Each row is a point. A path goes straight from each point to the next, and from the last back to the first. The post is the endless flat space through its rows: a point in 2 columns, a line in 3, a plane in 4, and so on, so that a path can go around it. Count how often the path circles the post. Going back the other way cancels.

Post (1 x 2)
[[ 29 -17]]
Path (24 x 2)
[[ 20   5]
 [-22   5]
 [-18 -49]
 [ 49 -50]
 [ 66  -7]
 [ 62  29]
 [ 14  -4]
 [-11  -8]
 [ 31  47]
 [ 61  -7]
 [ 65 -54]
 [ 28 -80]
 [ -1 -34]
 [ 10   4]
 [ 69  30]
 [ 57 -25]
 [ 41 -51]
 [  9 -50]
 [-18   9]
 [ 42  42]
 [ 79  -1]
 [ 53 -45]
 [ 21 -51]
 [-32 -22]]
Times around: 2

Post (3 x 4)
[[ 46 -10   6  52]
 [-17  39   0  -5]
 [-37  12  25 -14]]
Path (23 x 4)
[[ 12  51  18  58]
 [-27  50 -38  41]
 [-52  12   3  23]
 [-45  33 -16 -19]
 [-24  35 -21 -26]
 [-87  11 -25  14]
 [ 17 -44 -21  42]
 [ 76 -46  17 -13]
 [ 16  32  51 -31]
 [  7  54  45  19]
 [ -1  60 -13  56]
 [-32  79 -77   7]
 [ 21 -42  -1   8]
 [ 29  11   5   7]
 [ 16 -59  47 -48]
 [ 56  17  26  -1]
 [ -8  55  23  13]
 [-44 -39  40  54]
 [  1 -46  35 113]
 [-38 -49  20  48]
 [-18  33 -25 -26]
 [ 98  67 -57  15]
 [ 57  45  28  30]]
Times around: 3

Post (8 x 9)
[[-103    0  -36  -21   44  -15   -8  -38  -32]
 [  31    2    4   18    3  -20  -47   10  -25]
 [ -46  -16   10   -8    2   -3  -30    7    6]
 [ -35   -6   -1    4   10    7   37   13    2]
 [  14   63   32  -16   15  -10  -70    9  -21]
 [ -44   41   -7   25  -29  -19  -18   53    1]
 [  61   20   30   55    6   90  -45   34   33]
 [  14   -6   -6  -28   27  101  -33  -21  -45]]
Path (27 x 9)
[[   4  -35   25   90    1  -25  -45   86   24]
 [ -26  -16  -39   63   21  -10  -53   44  -15]
 [ -15    3    1    3   10   24 -101   17   13]
 [ -46  -47    9  -51   51   -4   67  -41   36]
 [ -27   50   -6  -72   37   40   37   20  -50]
 [ -22   59   55    8   50  -16  -48   18  -40]
 [ -21   24   73   55  -53    0  -48   58   29]
 [ -46   95   30   29    6  -15  -52   15   53]
 [ -70   61  -50  -11   48    7  -49  -38  -41]
 [-111   74  -29  -34    9   28   -4  -14   17]
 [ -29  -33  -33   57   17  -32  -12  -43  -28]
 [ -87   11   28   32   83   15  -16  -59  -21]
 [ -32   40   36   30    8   26  -16   64   31]
 [ -20  -28   11   65  -34  -38    9   71   17]
 [ -29  -27   19  -34   52   32    5  -41  -48]
 [ -39   13   35   33   27   -9  -33   57   28]
 [ -41  -17   -2  -60   67   50    6  -34  -36]
 [   1  -77  -38    5   45   55  -14  -26  -69]
 [ -13  -28  -21  -23   -1   38   61  -25  -90]
 [   8   70   22    0   -6   39  -64  -15    3]
 [ -42   22  -13    4  -20  -29   21   42   11]
 [ -11  -16  -16   35   52   19   50    8   24]
 [ -26  -67   42   45  -14  -16   -5   85   59]
 [  19  -57   51   22  -11   -3   -2   -8  -31]
 [ -57   30  -44    5   13  100  -13  -18  -38]
 [  -4   28  -23  -87   -1   22  -65  -42  -48]
 [ -17   15  -35  -87   69    2   -7  -40  -67]]
Times around: 2

Post (11 x 12)
[[  61  -16    3   55   -4   16   38   -9   19    0    7  -61]
 [  11   -8    7    9   21   47   28  -20   10   38   25   -8]
 [  21    1  -50    3  -36  -20  -31   36    5  -30  -26   25]
 [  10  -24   83   65    5  -24   -3   -6   25   23   -7  -39]
 [  19  -29  -17   43   11   25   19   -5  -25   -3   -1   24]
 [ -18   -2   24   15  -41  -16   78  -21  -24    4  -21   33]
 [  35  -23   22   47   -9  -14  -38  -34   31   -6   25  -33]
 [ -18    8  -40  -21   -8   33   62   -1   -9  -26 -121   -7]
 [ -24  -29   20    4  -32  -24  -36   34   68  -65  -58  -24]
 [  36   10   25  -17  -48   52   -3  -17  -14   -6    8  -30]
 [ -57   29   17   -6   35   -7   15  -17  -22   -3    6  -28]]
Path (30 x 12)
[[  58  -67  -51   64  -79  -10  -11  -18   -3  -37  -37   94]
 [ -26   33  110  -12  -69  -37  -71  -23   70   -5   15  -16]
 [  18  -35   93   31  -21   -3   42  -31   31  -33  -43  -27]
 [  29   15   11  -35    6   31   49   15   32    3   10 -107]
 [  21  -30   21   35  -26    9  -75  -11  -16  -60  -33  -60]
 [   6  -30    4   25  -58  -12   77    7   59  -17   52   -3]
 [  -8   23  -11   51  -21  -59   21   24  -17  -60  -48  -23]
 [  -4   15   40   -5  -45  -60   81  -49   41   -6   47   32]
 [  37   14    4  -18    4   51   48  -30  -20   20   53  -58]
 [   0   23   57   -7   14    2  -49  -23  -50   35   21  -81]
 [  35  -31   10   21  -12   10  -86   39   69   53  -48    5]
 [ -48   69  -37  -44  -26   12   99   39    8   37  -12   36]
 [  63    2   65   26 -117  -48   37  -64   18    0   27   46]
 [  40    7   70  -22  -41  -24  -33    0   17   65   71   47]
 [ -58   36   11  -40   30   40   66   19  -48  -25   22  -67]
 [  17  -62   -4   75    9  -32  -80   53   41    4   20  -35]
 [   4  -34  -25   18  -30   29  -15   39   53 -103  -76  -62]
 [  53   -1  -13   95   31  -24    1  -21  -63    8   16   20]
 [  28  -20   29    6   -9   55   43  -33  -26  -33  -71   -8]
 [ -44  -33   18   -3  -12  -65   -1  -12   55  -39   17  -40]
 [  27  -35   14   44  -32    9   27    2   12   55  -36   -4]
 [ -11  -55    4   41  -10   85   12    0    6    3  -31   43]
 [  14    1   25   38  -33    6   20  -76    3  -46  -30    0]
 [  10  -49    9   61  -13  -10   52    8   70    5   -7   96]
 [  61    1    7   61  -23   32   56    2   54   49   29  -15]
 [  32  -32  -26   71   24  -13  -89   24   -2   -3  -54  -58]
 [  17  -44   14   56   83   69   71   14  -32   19   20  -83]
 [ -11  -42   84   46   15  -18   30  -35    4   -4   -4  -19]
 [  -9   36   20    5  -54  -81  -11    4  -20   16   -9   80]
 [  16  -13   26   44  -64   17   57   28    9  -40  -80   21]]
Times around: 3
